Each row is a point. The window is the flat piece filled in between its corners: a triangle in 3 columns, a solid with four corners in 4, and so on. A path goes straight from each point to the next, and from the last back to the first. List the points from which the path goes on through the window.

Window (4 x 4):
[[-32 -12 -31   4]
 [-68  33  85 -14]
 [-40 -68 -17  58]
 [ 47  17  40 -12]]
Path:
(1): [-35  11  -2  59]
(2): [-50 -45  23 -21]
(3): [-31 -72   3 -22]
(4): [-7 -9  0 36]
(5): [-46 -23 -19  44]
(6): [-52 -60  -8  12]
(7): [-82 -54  55 -34]
(8): [-95  52  11  49]
(9): [-45 -39 -10  90]
(10): [-27 -83 -12 -13]
(11): [-56 -32  14   3]
(12): [-60  26  30  20]
(13): [-71 -16   4  58]
(14): [-58 -60   8  16]
(15): [-43 -30  11 -26]
(16): [-36  27  -4  25]
Through the window after points: 1, 3, 9, 15

Window (8 x 8):
[[-13  15 -15  69 -36 -34  15 -31]
 [ 65   2  20 -27 -11 -22  13   6]
 [ 76  -3  60  13  31  17   2  16]
 [ 26  45  57   9 -16  -3  45   8]
 [-95 -16  -9  40 -43   3 -15  -7]
 [-80  44 -46  24  21  53   9  10]
 [ 14  -5  58 -26  60  -9  19 -28]
 [-37 -50 -47  24  -9  84  60   2]]
Path:
(1): [-22 -25  -6  50  -9 -31  36  57]
(2): [ 20  20  22   3  -9  36  -2 -61]
(3): [-29 -16 -27  20 -20  63  26 -25]
(4): [-35 -33 -13  25  -5  32  46  23]
(5): [ 12  -2  33  19  22 -50  36  29]
(6): [ 26  40  43   3  -7  16 -35 -58]
(7): [ 34  13  39  -1 -14  59 -21 -36]
(8): [39 -3 31 16 29 -9 21 30]
(9): [47 -6 44 18 24 -5 15 31]
(10): [ 43   3  30  -3  11  51   1 -36]
(11): [ 27  -2  18 -15 -17  16   6 -24]
(12): [ 27  -7   9   7  25 -30  38  45]
(13): [-40  -4 -17  43  -3 -23  49  56]
(14): [-13  36  12  14 -16  16  10 -42]
(15): [ 31  31  28  -3  21  37  14 -40]
(16): [ 34  -2  16  10  29 -14  34  29]
Through the window after points: 1, 3, 7, 9, 11

Window (9 x 9):
[[ 30  -5  19 -56  58   3  34  -6 -26]
 [-43 -15  30  10   0 -28 -20  -8 -18]
 [ -4  10  16   3  25 -22  37  -7 -24]
 [-18  33   2 -34 -12   5  13  -5 -31]
 [-26  16  57 -10   4 -23  14   0 -18]
 [ 28   4  23   4  11  20 -28 -32  13]
 [-15   3  17  -4 -27 -41   0  -5  10]
 [ 19 -33   7  30 -68   3  22  38  18]
 [ 95   4  15   1  33 -19 -53  22 -22]]
Path:
(1): [ 42   0  26   0 -13  -4  -4 -33 -23]
(2): [ 18 -13  22  -5 -21 -27 -11 -29 -28]
(3): [-5 14 29  0 11 22 -8 36 26]
(4): [-15  -6  28   4  33 -15  27  35  16]
(5): [  6  13  24 -10  -2 -16   5 -28 -26]
(6): [ -5  -4  18  -5 -29 -13  26 -24 -20]
(7): [-30   1  17  -5  12   9  15  40  21]
(8): [ 4 -5 15 -7 18 13 -3  9 21]
Through the window after points: 4, 8

Window (12 x 12):
[[ 12  -1  -7  26  69  31  66  62 -18  54  26  31]
 [ 10  42  -9 -92  55  37  65  60 -15  54  11  -3]
 [ 30  19 -31 -19  28  69  11  10  -1  48  79  34]
 [-38   5  48  50 -63  46  13 -26  14 -39  21  15]
 [ 57  33 -23 -30  48  59  95  79  69  86  47  -6]
 [  4 -36  44   2 -33 -36 -48  33   9 -91  44  12]
 [ 15 -60  38 -13 -44 -10 -59  15  13  -1 -28  30]
 [ -7 -28 -17 -17 -61 -76  -7  19  -8  10  27   6]
 [-16 -35   8 -20   7 -48 -10 -35  48 -35   6  41]
 [ -8  35  -6  67 -29   3 -63 -10  19 -56 -15  -2]
 [ 35  31  75  42 -28 -30 -29 -36  -1 -21  21  19]
 [-66 -24  60   2 -32 -68 -92  14  34  -9  29  14]]
Path:
(1): [-1 20 18 -8 -6  2 10 37 28 26  7 48]
(2): [ 12 -21   3  33  32  16   8 -15 -10  29  29 -35]
(3): [ -8 -38  33  19  22  16 -70 -42  15 -39  20 -49]
(4): [ -4  45  -9  36 -41 -13 -18  32  19 -19 -10  40]
(5): [ -3   1   1   3 -36 -29 -12  41   0 -24  24  47]
(6): [  4 -42  20  -9 -13 -36 -12   6   7  -1  33 -26]
(7): [-21 -23   7  11  23  10  -6 -30  -5   7  27 -33]
(8): [ 11   0  13  -9 -14 -14  14  30  43 -16  15  86]
(9): [ -3  17  26   0 -20 -36 -13  25  -3  -9 -12  66]
(10): [-13 -46  -1  -1   6   5 -24 -27  23  -7  59 -36]
(11): [ 18 -14  30 -11 -17 -13 -24  -7 -15   3  25 -31]
(12): [  2  13  25  29 -41 -41 -10   9  27 -15   8  69]
(13): [ 35  54  25 -22  -1  -2  -7  81  32 -17  12  79]
(14): [ 20 -26 -31   8  18  48  56 -32  -1  36  31 -54]
(15): [ -8 -42  18  -5  13  -9  -6 -11  13  -8   5 -63]
(16): [-10  27  18 -13 -15 -18  -4  22  29   1  31  94]
Through the window after points: 3, 5, 7, 11, 15
